Each wall is flat, endless, passes through zero and stands at right angles to its row. A trip goes straight from one point to another. List the walls that it crosses, first one first.

Walls:
(1): [-51  27 -13]
(2): [ 8 68 22]
(3): [ 33 -10  30]
(4): [ 18  15 -32]
Trips:
[-95 -20 -42] to [61  7 -5] => 4, 1, 3, 2
[ 23 -14  23] to [ -7 -55  24] => none
[ 58  10 -68] to [  4  30 -54] => 2, 1
[-24 -25 -37] to [  4   7 -43] => none
[-67  19 -18] to [15 29 16] => 4, 3, 1
[44 14  4] to [ 47 -75 -46] => 2
[ 61  -4 -51] to [-29 -12  39] => 4, 1
[-38 -11 -33] to [  5  47 -31] => 2

Walls:
(1): [ 41  37 -58  28 -26 -18 -12 -16  -9   7 -20  44]
(2): [ 22  12  34 -44  -4 -13 -36  60   6 -13 -10  11]
(3): [-30 -12  -7 -17 -63 -11  53  -3  10 -31 -28  21]
(4): [ 35   7  37 -70   7 -49  17 -19   0  -7   2 -15]
Trips:
[ 16  46  65  24 -19 -19  16  55  -2 -24  69  29] to [-61  17 -36   2  -1 -28  47  85 -33 -41 -47  28] => 3, 4, 1
[  8 -74  -1 -33  47 -78 -31 -55 -30 -35  -6 -56] to [-49 -60 -42 -49  36 -31  -8   6  -4  -9  24  -9] => 3
[  8  -6 -14   7  62 -36  30  10 -17 -11 -33  15] to [ 42  33   8  17 -14 -38  -4  -2 -24 -45 -28  10] => 2, 3
[  1  15  49 -78   6  11  17 -68  64  57  18  30] to [ 19 -26 -16  34 -12 -45 -23 -65  11 -38  -4 -11] => 2, 1
[ -2  55 -22 -51 -44 -42  31  27 -44  10 -35 -42] to [ 52  -1  18 -28  17 -34  -1  85  37  35   3  -3] => 3, 1
[  6  87 -35 -18 -85 -48  22 -38   5  34 -53  -6] to [ 32   5 -64  41 -21 -21  -9 -39   6 -33 -15 -17] => 4
